Rows are points. Any point is a mix of the corners, with weights that add up to 1. It lies inside the corners' shape when no weight is negative. Say inside or outside, and name the corners with a negative weight.
In the rows, 128 means zero.

Corners:
(1): [188 192 122]
(2): [109 168 126]
(3): [ 93 117 104]
(4): [165 102 151]
Points:
[103 124 108] => inside
[101 125 109] => inside
[136 166 133] => outside (3)
[153 147 121] => outside (2)
[127 173 116] => outside (4)
[154 175 123] => inside

Corners:
(1): [151  71 180 123  96  70]
(2): [ 77 157 145 133 163 122]
(3): [141 216 136 123 122 133]
(4): [121 150 156 193 163 163]
(5): [142 119 139 157 167 146]
(6): [157 151 134 182  97  99]
(7): [137  83 173  90  49  98]
Points:
[122 123 153 129 122 120] => inside
[128 166 139 149 125 126] => outside (1)
[132 159 150 135 110 119] => outside (5)
[135 129 151 132 116 121] => inside
[129 152 150 146 124 136] => outside (1)
[123 126 156 142 144 129] => outside (6)

Corners:
(1): [120  60  74 210 154 163 147 166]
(2): [156 162 149  99 192 164 128 105]
(3): [163 127 154 108 102 148  92 122]
(4): [128 137 146 111 115 117 101  59]
(5): [217 103 150  96  75  90 219  93]
(6): [110 132 127  97 137 153 116 136]
(7): [131 154  98 170 149 177 102 146]
(8): [105 144 144 131 135 114 109 137]
(9): [132 134  77  98 108  84 111 118]
Points:
[125 135 137 122 130 126 120 128] => inside
[157 118 120 101 109 100 152  90] => outside (3, 7, 8)
[146 129 135 128 137 147 135 121] => outside (9)
[140 122 114 136 137 154 124 130] => outside (8)
[140 138 128 139 158 156 131 121] => outside (3, 9)

Corners:
(1): [138 183 103 124 148 129 160 136 164 218 123]
(2): [ 52 159 134 198 141 148 102  60 143 143 137]
(3): [155 120  66 121 117 153 100 134 108  79 132]
(4): [108 185  64 101  84 178 139  50 113 125 191]
(5): [105  78  68 146  85 156 139 135 126 123 115]
(6): [155 144 100  61 131 119 154 151 131  82 144]
(7): [162 115 128  99 138  99  90  94 138  84 111]
(8): [ 99 137 223 167 137 128 112 129 182 194 153]
(9): [175 118 131 111 116  93 115 147 156  95 146]
(10): [ 70  95  94 155 105 132  82 152 129 126 109]
(11): [162 141 198  71 155  86 117 131 213 101 123]
(12): [120 154  82 125  75 154 142 156 119 145 120]
Points:
[ 99 150 117 146 125 141 114  89 139 130 140] => inside
[128 126 129 130 124 121 114 140 150 128 124] => outside (4)
[140 127 117 120 127 126 106 116 137 110 128] => inside
[123 134  78 121 102 141 115  99 113  92 143] => outside (1, 8, 11)
[125 138 109 122 115 127 105 127 142 120 125] => outside (5, 6, 8)
[143 132 104 120 117 128 118 131 138 115 137] => inside
[107 129  96 137 106 141 116 124 129 133 132] => outside (11)
[127 128 120 130 122 128 119 135 145 130 127] => outside (4)

Corners:
(1): [ 91 160 199 122 115 105 143 123 125  79 113 152  83 132]
(2): [131  98 107 165 158 159  95 107  68 169 105  94  93  86]
(3): [ 99 195 115  76 147 173 114 156 161  81 211 137 182 188]
(4): [104 174 126  63 118 110 153 171 185  75 172 199 147 128]
(5): [ 90 169 125  88 101 109 133 124 143  83 122 187 104 143]
(6): [117 165 116 130 103 122 143 127 150 119 140 144 105 104]
(7): [ 99 106 120 179 158 116 117  98  98 154  45  86  76  95]
(8): [167  94 114 137 140 129 101 103  96  99 101  83  86  87]
(9): [120  81  91  96 162 153  62 122 103 155 160  35  86 114]
(10): [151 135  75 116 158 135  83 109 158 156 199 105 141 165]
(11): [117 139 129 141 103 112 187 117 137 126 123 161 133 126]
(12): [102 133 162 150  74 131 140 100 179  77  75 179 119 107]
(13): [123 124 140 148 106 117 115 149 126 110  69 114  80 130]
(14): [ 92  75 106 174 136 105 116 120  98 118 101  95  88 110]
(15): [125 115 141 144 117  96  72 133 102 100  87  87 127  81]
Points:
[106 138 133 116 115 116 134 136 140  97 120 139 112 116] => outside (2, 10)
[121 104 130 151 121 118  95 115 106 115  94  99  83 104] => outside (3, 4, 7, 11)
[108 128 126 134 125 125 116 128 126 121 115 119 102 122] => outside (8)
[112 142 124 108 123 120 125 141 145 102 136 143 121 120] => inside
[117 122 121 136 124 132 118 119 125 108  96 120  93 107] => outside (1, 10, 11, 15)
[107 127 120 126 137 129 122 115 126 118 122 127 106 124] => outside (6, 13, 15)
[106 162 155 107 103 121 151 141 162  79 125 161 132 125] => outside (2, 5, 10, 14)
[110 126 129 130 119 120 122 127 134 105 115 131 110 116] => inside

Corners:
(1): [152 171 167 197 100  73 118 104 139  96 182 150 143  77 137 109 160 142
 142 126]
(2): [ 85 169 180 123 137 153 154  74 144 128 241 110 178 180  27 224 118 154
 135 152]
(3): [113 114 118 123 133  96 152  98 119  97 140 122 148  25 143 181  84 115
  77 207]
(4): [131 150 152 233 117  83 121 185 107  86 202 125 149 163 155 109 131 117
 161  99]
(5): [ 90 144 143 105 114 180  98  91 173 101  87  84 172 112 105 145 111 115
 156 114]
(6): [164 156 168 129 139 133 122 147 161 128 139 146 162 125 140 103 177 166
 166 198]
(7): [104 127 115 123 111 139 119  96 129 110 124 124 133 118 154 122 128 152
 180 141]
(8): [127 157 101  95 131 183 157 145 191 153  86 118 156 127 138 184 129 130
 142  93]
(9): [132 144 173 159 119 149 133 113 113  89 132 135 186 103 132  94 110 157
 158 127]
(10): [117 174 131 110  80  82 139 143 164 152 117 133  92 106  98 231  89 152
  30 175]
(11): [127 147 160 107  93 121 144 153 143  92 181 131 152 137 153 158 106  79
 136  82]
(12): [108 160 168 125 167 140 127  95 135 125 114 128 105 154 116 134 111  94
 122 115]
(13): [188 172  89 151 147 149 128 111 147 122  96 132 100 112 103 132 133 161
 155 138]
(14): [157 168 107 168 123 149 142  92  62 170 134  95 103 104 158 107 195 153
 132  85]
(15): [186 160  81 129 129  99 135 107 123 146 131  74 146 141 149 134 157 147
 150 100]
(16): [132 172 158 149 136 121 156 150 132 109 106 119  82 133 154 154 118 156
 128 119]
(17): [137  94 133 145 146 155 168  76 142 133 151 121 180 131  57 180 177 100
 184  96]
(18): [104 134 162 128 155 143 136 114 155 125 102 138  90 141 121 106 167 147
 104  88]
(19): [ 75 151 128 114 152 126 166 150 126 112  95 130  92 111 159 140 158 117
 136 110]
(20): [136 150 161 129 123  47 140 149 139 213 209 114 134 121 134 113 185 140
 154 128]
(21): [111 144 150 161 150 111 129 168  89  93 142 139 115 120 144 176 136 142
 154 136]
Points:
[123 155 131 113 132 138 139 120 136 131 120 115 128 115 131 154 128 141
 128 134] => outside (1, 4, 17)
[125 146 132 134 124 133 131 112 132 120 131 117 136 121 135 135 137 139
 148 122] => inside
[130 159 139 145 112 119 124 141 131 126 129 112 131 124 160 116 153 146
 141 105] => outside (2, 3, 12, 13, 17)
[125 150 146 140 134 133 141 111 133 122 157 120 144 131 115 148 141 137
 149 124] => outside (10)
[116 144 128 130 141 114 137 100 125 133 126 114 109 105 117 159 142 136
 126 133] => outside (4, 6, 8, 9, 11)
[118 154 148 150 143 108 126 112 113 129 147 105 121 124 150 112 159 137
 143 123] => outside (8, 9, 10, 11, 13, 17)
[131 151 124 150 132 148 133 126 123 100 110 119 130 133 146 134 133 124
 175  92] => outside (2, 3, 6, 10, 18, 20)

Corners:
(1): [151 100 136 167  97  48  97  93 142 147  88 112 129 119 138  86 122 168
  64  91]
(2): [105 183  97 180 139 107 120 122 102 124 127 161 126 142 148 114 109 136
 147 136]
(3): [121 106 155 221 105  90 132 157 121 153  93 107 141 138 172 134 109 186
  83 148]
(4): [119 164  98 140 138  81 141 158  34  96 142 150 110 122 134  77 127 104
 135 125]
(5): [128 146 106 117 187 116 131 142 108  93 152 127 115 111 138  86  67 115
 149 133]
(6): [112 119 148 136 103 196 131 111 111  79  77 113 116 100 104 197  98 160
  94 130]
(7): [156 153 100  79  80 158 125 138 115 159  85 108 144  86 117 181 134 184
 183 154]
(8): [145  94 150  86 107 117 160 109 175 116  76 129 129  93  64 183 166  96
 146 150]
(9): [146 162 154  96  91 140 137 106 151 122 100 128 140  80 143 184 130 105
 125 116]
(10): [100 191 118 135 141 114 178 142 102  97 109 155 121 151 181  70 103  82
 151 138]
(11): [104 136 130 118  72 153 150 147 133 134 139 147 107 113 118 158 124 164
 147 143]
(12): [133 127 110 163 110  99  76 153 128 103 124 101 124 171 165 104 127 134
  68 124]
(13): [109 170 216  70 101 137 138 105  97 149  93 139 138 118  89 171 159 134
 210 129]
(14): [116 124 132 111  71 179 120 113 127 136  94 118 173  94 129 174  99 139
  93 170]
(15): [149 150 172  79 141 118 162 115 126 106  98 168 134 101  78 164 160 167
 139 137]
(16): [107 140 125 152 152 129 126 162  72 111 142 152 144 170 157  87 152 116
 181  72]
(17): [148 141 142 129  49  78  81 161 121 106  88 170 123 126  99  78 105 135
  89 127]
(18): [ 91 151 148  79  86 103 155 131 160 133  70 138 148  93  73 201 140 155
 126 100]
(19): [123 154 134  95 114 155 122 130 144 178  73 127 116  78  64 176 150 136
 123 110]
(20): [132 155 108 120 154 112 127 152  37 125 135 170  99 161 153 109  75 118
 139 127]
(21): [148 177 119 148 117 106 171 159  66 130 149 134 147 163 120  84 122 134
 171 108]
Points:
[129 135 139 126  98 121 126 128 126 132  95 133 134 120 119 143 126 143
 120 127] => outside (4, 5)
[128 146 134 126 110 110 129 137 111 120 104 135 119 124 112 128 118 145
 126 127] => outside (9, 14, 16)
[134 132 129 133 107 111 128 132 119 124 103 128 130 118 127 126 120 142
 111 123] => outside (2, 13)
[127 148 128 114 113 125 135 133 111 121 109 138 130 118 117 133 125 128
 139 124] => outside (3)
[137 126 139 102 104 128 124 118 141 117  96 127 126 100 105 143 143 120
 126 128] => outside (2, 3, 18, 20, 21)

Corners:
(1): [138 107 133 122 103 125 115 140 171 107 200 114  88 173 104 178 137  71
 108 108]
(2): [144 148  96 100 105 174  62  92 113 115 160 127 132 133  61 140  64 129
 139 136]
(3): [143 128 109 102 121 124 150 136 119 122 211 174 137 133  94 101 137  89
 136 125]
(4): [159 117 141 113 157 157 116 157  95 102 159 153 142 105  92 109 141 164
 156 141]
(5): [ 92 169  91 161 140 123 120 111  81  82 152 168 120  83  97 154  71 227
  56  95]
(6): [126 123 144 104  41 189 139 123 143 114 105 107 129 152  79 119 153  73
 139 128]
(7): [157 126 150  99 117 177 151 127 189 125  87 150 150 179  78 166  95 123
 105  68]
(8): [107 150 130 118  94 171 102 124 112 136 139 148 106 183 157 103 134 121
 115 126]
(9): [107 123 152 123 194  91 110 151 158 111 129 134 115 110  99 111 130 158
 150 127]
(10): [101 112 104 138  89 164 150 117 150 167 200 109 144 154 100 163 127 137
 168 176]
(11): [105 100 120  95  99  77 117 107 100  85  99 156 109 119 138 121 129 135
  93 106]
(12): [137 139 122  67 119 124 127 130 127 115 133 154  82  92 122 142 153 139
 119 127]
(13): [126 181 129 135 147 165 162 129  96 149 106 152  99  97 156 159  76 184
 115 153]
(14): [ 71 148 152 129 116 166 137 155  70 116  88 110 155 107 105 146 138 177
 145  94]
(15): [117 120 138 111 142 108  76  68 115 100 213 127  99 123 142 129 115  93
  92 120]
(16): [150  88  38  66 126 137 190 164 150 183 169 162 122 113 111 106 135 147
 120 133]
(17): [149 174  99 122 104  94 165 123  89 106 125  91 157  73 125 132 151 174
 104 112]
(18): [112 177 135 111  99 172 191 122  96 175 109 114 109 119  84 155 111 198
 161 127]
(19): [134 106 161 152 116 143 128 135 188 169 153 140 137 151 116 139 145  98
 153  78]
(20): [158 121 158 144 164  75  83 131 163 163 208  95 115  94  91 163 108 111
  76 130]
(21): [177 119 105 126 179 154  58  93 103 158 167 154 127 132 127  92 126  82
 114 184]
Points:
[153 119 120 113 129 135 109 130 144 131 186 131 119 129 113 123 141 100
 134 143] => outside (5, 7, 11, 14, 18)
[126 134 128 118 120 130 126 116 122 133 155 126 107 121 123 135 129 136
 118 131] => outside (2, 3, 7, 14)
[124 133 124 114 122 146 124 125 127 135 141 135 115 126 106 141 114 144
 122 123] => outside (3, 17)
[126 133 117 106 112 142 147 128 122 139 137 135 117 124 104 136 124 146
 127 123] => inside
[123 131 126 117 109 137 128 128 123 116 149 129 130 129  99 131 127 135
 124 114] => outside (12, 13, 21)

Corners:
(1): [137 100 151 149 197 144 166 103 158 119 134 169 158 130 160 105  86 185
 114 139]
(2): [127 117 117 151 173 130  64  53 184  93  96 143 136 169 149 118 122 139
 138 120]
(3): [121 103 104 114 140  66 110 107 101  93  98 108  98 142  94 135 106 128
 131 126]
(4): [160 124 116 110  91 177 133 139 101 180 110 125 116 130  45  79 100 111
 114  85]
(5): [175 119 151 149 106  85 114 195 117 124 120 112 159  94 173 104 140 122
  90  77]
(6): [181 121 149 141 172 156 113 100 158 134 125 154  48 162 113  99 123  86
 114 169]
(7): [165 124 141 117 174 123 127 101  93 135 163 156  99  63 174  89 151 154
 105  91]
(8): [ 73  86 140 114 178  33 109 133  54 169 108 147 157  56 117 184 131 165
 106 146]
(9): [126 102 136 129 138 141 116  91 107 137 166 148 124 115 147 131 115 118
 141 101]
(10): [191 132 154 126 188 134 143  56 155 132 220 172 180 144 183  84 122 162
 138 113]
(11): [ 58 128 135 115 140 102 137 104  90 209 163 147 199  89 126 105 118 112
  85  74]
(12): [106 146 117 162 148  71 102 128 146 109  96 127 120 137 132 152 125  75
 139  69]
(13): [132  83 135 149 141 104 128 113 120 102  85  55  95 114 109 184 120 117
 142  94]
(14): [ 81 166 152 117 134 202 130  83  67 152 168 112 150  86 116 107 160  98
 127 112]
(15): [133 125 158 164  83 115 181 120 192 104 127 161 154 159 134 101 125 112
 139 112]
(16): [158 106 113 111 118 147 162 111 150 113 135 147 143  97 131 108 100 171
 140 188]
(17): [ 76 135 170 148  98  48 139 176 138 107 124 115 146  50  86 130 142 139
 120 110]
(18): [ 77 166 161  65 113 175 101  95 108 173 130 133  84 100 124  90 127 166
 133 163]
(19): [109 115 161  68 128 119 158 156 118 171 215 153 193  86 157 117 140 156
  89 113]
(20): [165 139 167  66 126 134 144 119 125  98 118 163  99 101 115 108 116  67
  96 146]
(21): [172  73 128  95 139 134 116 146 153 122  98 110  75 171  84  89 113  45
 178 108]
Points:
[138 114 134 119 136 148 123 107 117 138 118 132 110 121 116 102 119 117
 127 122] => outside (10, 12, 17, 19)
[117 118 139 139 123 129 117 121 140 130 117 119 126 136 122 115 122 116
 131 103] => outside (7, 8, 10, 16, 20)
[126 122 152 119 141 111 135 120 126 134 154 152 148  98 144 107 130 140
 116 127] => outside (4, 12, 13)
[140 120 145 119 140 118 131 115 138 133 143 141 133 126 134 106 119 124
 120 105] => outside (8, 14, 16)
[130 121 138 115 147 119 125 116 115 141 138 148 135 111 137 112 123 127
 115 117] => outside (13, 17)
[120 113 140 126 153 112 114 120 109 134 109 131 122 105 124 125 120 123
 115 113] => outside (10, 15, 16, 19)
[137 121 145  98 120 139 135 119 114 149 150 133 130 112 126 108 124 125
 124 133] => outside (1, 2, 7, 12, 17)
[120 124 141 108 131  96 136 121 120 142 136 155 159  97 130 104 113 169
 101 128] => outside (6, 9, 12, 13, 14, 21)
[127 133 148 110 130 123 128 127 106 154 148 144 121 103 118 102 134 112
 114 110] => outside (1, 2, 13, 16)

Corners:
(1): [100 129 114 145 113  77 101 122  95  96 126 102 155 149  91 126 148 150
 158 136]
(2): [121  80 101 141 134 139 136 140 132 179 126 148 133 103 105 105 119 159
 180 153]
(3): [155 122 117 111 108  98 129 197 121 132 146  81 134 150 126 137  81  81
  96 111]
(4): [130 185 138 129 145 119 156 187  61 112 113 180 139 100 122 125 148 108
  59 177]
(5): [ 82 103 160 109 147 195 133 110 143 125 155 162  84 126 150 198 141 123
 135 176]
(6): [104 191 122 171 157 120 142 126  93 117 160 146 183 184 128 155 120 185
 136 128]
(7): [135 161 155  93 134 148 148 163 147 158  84 179 153 120 138  73 116  95
  89 144]
(8): [140 134 146 162 111  83 126 129 124 100  99 146  85  95 113 111 176  99
 106 140]
(9): [ 40 189 129 157 176 135 115 159 100 192 128 136 181 142  82 113 158 203
 164 129]
(10): [158  60 141 136 167 218 125 156 130 107 123 184 127 121 169 194 138 147
 123  95]
(11): [126 158  98 138 140  98 121 174 159 132 102  91 147  64 124 128 133  79
 149 107]
(12): [103 105  93 177 130 124 163  66 119  88 170 131 106 154  74 122 129 149
 183  84]
(13): [179  95  83 129 103 132 131 159  91 187 120 191 112  77 129 106 144 121
 152 124]
(14): [166  86 100 127  86 128 142 148 125 176 132 135 128  95  71 147 148  97
 179 130]
(15): [131 130 132 115 133  63 131  97 121 141 109 183 108 106  99 134 127  98
 129  98]
(16): [103 146 148 106 115 168 124 181 136 114 131 122 141 102 121 158 123 177
 137 126]
(17): [133 127 122  90 112 135 169 163 184 124 119 148 124 116 116 108 157  97
  80 186]
(18): [148 105 137  85 133 130 133  69 106 131 121 135  88 129 128 187 161 144
 132 131]
(19): [132 159 114 136 128 140  82 154 112 174 102 164 110  95  92 126 111 118
 135 149]
(20): [157  42 122 144 135 139 126 123 148  98 195 105 114 107  88 127 149 157
 186 100]
(21): [ 55 206 130 143 114 155  88 174 163 182 127 105 149  61  68 105  92 109
  89 132]
Points:
[100 182 131 114 133 114 128 144 118 144 116 143 141 126 116 122 121 120
 105 140] => outside (2, 8, 10, 14, 20)
[111 144 128 131 136 135 124 143 123 136 127 139 131 114 111 133 130 136
 124 130] => outside (14)
[121 134 126 136 141 143 135 139 113 124 128 154 131 123 121 130 144 147
 136 142] => outside (3, 14, 15, 21)
[129 120 109 145 128 119 125 145 131 147 127 143 138 112  99 111 131 124
 146 117] => outside (4, 5, 16, 18)
[117 140 120 124 127 142 134 143 128 137 122 149 128 103 116 138 126 119
 126 143] => outside (3, 8, 9, 20)

Corners:
(1): [192 120 126 138 164 111 171 147  65 122 163 119 141 142 113 112 138  74
 114 150]
(2): [131 135 125 163 138 121 150 140 102 133 111 133 147 142 152 125 137  95
 137 113]
(3): [107 121 127 141 148 124 152 152 115 116 140 132 104 159 101 154 146 135
 103 113]
(4): [ 91 150 204 115 137  88 148 129 135 138  72 119 130 141 136 102 146 130
  59 128]
(5): [122 119 120 134 188 114 137 159 146 147 134 108  96 143 118 171 109  57
 134 121]
(6): [114 113 141 107 120 159 147 138 154 131 128 120 154 144 111 128 162 139
 144 129]
(7): [107 142 146 142 134 181 116 114 151 145 118 172 125 120 236 136 155 150
 154 108]
(8): [101 109 136  75 115 102 134 107 122 135 106 127 152 144 121 109 154 124
 123  88]
(9): [165 113 116 147 144 123 155 140 110 133 121 142 141  86 130 112 161 127
  83 139]
(10): [138 115 117 133 134  96 127 160 117 148 124 106 149 157 136 115 123 157
 122 112]
(11): [133 123 109 127 131 129 118  84 154 154 112 128 128 141 124 170 111 149
 107 148]
(12): [135 124 113 117 153 177 134 150 106 134 134 149 108 140 156 130 106  95
 121 148]
(13): [187 129  89 125 104 135  47 149 137 104 149 114  93 146 113 133 122  83
  94  89]
(14): [150 178 115 145 139 134 146 135 134 170 131 103 135 112 110 116 107 104
 130 122]
(15): [105 179 165 157 139  95 101 109 163 174 119 113 176  63 162 113 143  88
 110 142]
(16): [103  98 142 120 120 145 130 150 141 168 137 146 133 161 138 117 133  97
 111 126]
(17): [133 117 124 128 138 168 149  74 164 138 145 128 146 129 113 132  92 110
 114 120]
(18): [ 93 150 114 110 102  95 153 140 163 144 113 154 122 160 142  97 132 152
 138 121]
(19): [139  95 119  83 147 171  78 134 125 116 142 178 111 152 126 174 149 109
 149  80]
(20): [102 120 167 148 162  90 134  94 141 137 101 131 108 130 137 118 107 121
 147 140]
(21): [105 141 113  60   7 130  83 126 154 106 143 112 128 127 112 130  40 182
 142 111]
Points:
[120 135 139 138 130 121 132 122 144 146 111 125 145 130 139 113 149 130
 112 117] => outside (1, 5, 12, 19, 21)
[118 133 132 124 120 121 111 123 144 144 119 134 136 119 151 125 120 122
 118 122] => outside (1, 3, 6, 14)
[133 134 109 119 125 141 122 131 136 132 140 127 132 137 127 142 125 122
 136 115] => outside (4, 9, 16, 20)
[131 126 135 123 134 130 139 133 128 135 130 126 138 136 127 124 139 116
 123 126] => inside
[144 129 140 135 151 116 131 136 127 155 121 114 152 129 117 123 149  93
  95 117] => outside (3, 7, 12, 18, 20, 21)
[125 116 143 125 155 116 132 141 123 137 118 137 124 144 137 128 155 114
 110 125] => outside (2, 14, 17, 21)
[132 127 129 125 134 128 128 131 133 135 126 128 129 139 129 130 129 114
 118 120] => inside
[126 132 132 130 133 136 117 130 139 140 128 135 127 130 152 131 133 113
 125 117] => inside
[127 130 134 126 135 128 131 125 135 138 125 132 129 128 132 128 129 111
 118 124] => outside (10)

Corners:
(1): [190  78 119  84 148  89  87 132 131  89 116 171  91 161 187 139 159 144
 120 171]
(2): [179  96 111 132  91 100  86 132 179 133  88 104 124 142 144 211 140 120
 140 139]
(3): [158  72 112 114 176 130 127 130 189 140  53 159 160 148 181 160 207 133
 118 135]
(4): [166 192  96 132  86 179 148 143 173 143  99 123 158  73 109  90  58 140
  84  96]
(5): [ 87 197  90 138  93 161 146 136 168 157 126 151 165  98 100 123  59 164
 123 162]
(6): [113 173 156 137 100  88 129  92 141 142 166 149 105 125  82  98 118 107
 164 120]
(7): [150 163 121 192  83 123 105 154 164 168  75 165 115  53 153 116 107 147
  62 102]
(8): [140 142  86 129  83 195  87 144 205 205  75 115 169 107 177  63 130 134
 139 116]
(9): [149 164  77 108 146 128  84 167 175 154 138 167 169  75  77 141 104 146
  79 145]
(10): [115 104 164 107 147 107 126 119 113 127 146 155  84 122  97 134  99 135
 121  76]
(11): [121 166 144 168 153 168 147  82 103 139 153 100 113  98 104 127 110  92
 159 142]
(12): [145 149  73 129 155 120 150 133 108 152 144 132 104 190 151 197 162 157
 149 151]
(13): [ 83 165  73 155 162  79 103  92 147 133 134 173 156 127  67  77  99  98
 163 111]
(14): [ 94 143 124 174 159  78 124  50 147 145 172 115 110 177  82  84 117 170
 138 110]
(15): [143 108 133 135 124 103 144  87  78 143 159 117 116 145  98 113 150 127
 105 170]
(16): [135  93 117 124 106 100 145 144 159 108 157  94 152 152 203 155 171 153
 111 117]
(17): [158  89 113 126 117 127 106 188 166  97 106 117  90 177 158 156 204 144
 125 137]
(18): [143 123 181 160  98 132 125  62 128 105 167 160 149 104  88 105 157  94
 143  89]
(19): [119 119  77 141  98 130 163 112 182 158 171 160 134 118 183 179 179 116
  97 133]
(20): [110 180 124 186  62 126 102 137 175 177 111 160 152  95 124 138  88  85
  53  95]
(21): [ 90 166 119  95 126 101 115 106  89 103 114 137 102 141  98 119 166 132
 110  87]
Points:
[140 133 113 129 130 127 122 122 142 135 129 137 126 126 128 131 139 135
 127 131] => outside (20)
[139 134 123 138 115 129 124 118 143 141 131 136 127 120 129 129 136 130
 115 128] => outside (13)
[132 140 114 134 121 122 116 127 148 138 121 135 132 128 127 124 129 136
 120 123] => outside (19)
[132 138 120 136 108 119 117 121 149 134 130 138 126 118 123 121 125 127
 116 121] => outside (3, 12)
[133 164 102 142 104 124 123 119 143 148 131 141 142 108 121 124 113 121
 119 132] => outside (3, 10, 14, 17)
[138 128 119 129 117 122 122 124 151 137 126 140 126 127 137 143 142 133
 111 125] => outside (13)
[134 134 121 136 124 121 125 111 151 141 123 144 137 123 127 130 135 126
 123 121] => outside (17)
[139 136 128 128 122 119 142 128 123 124 124 130 100 127 137 150 142 136
 119 134] => outside (8, 9, 13, 14, 18, 20)
[114 142 133 151 119 119 110 117 161 136 121 141 141 112 108 115 124 122
 127 101] => outside (1, 4, 12, 15, 19)
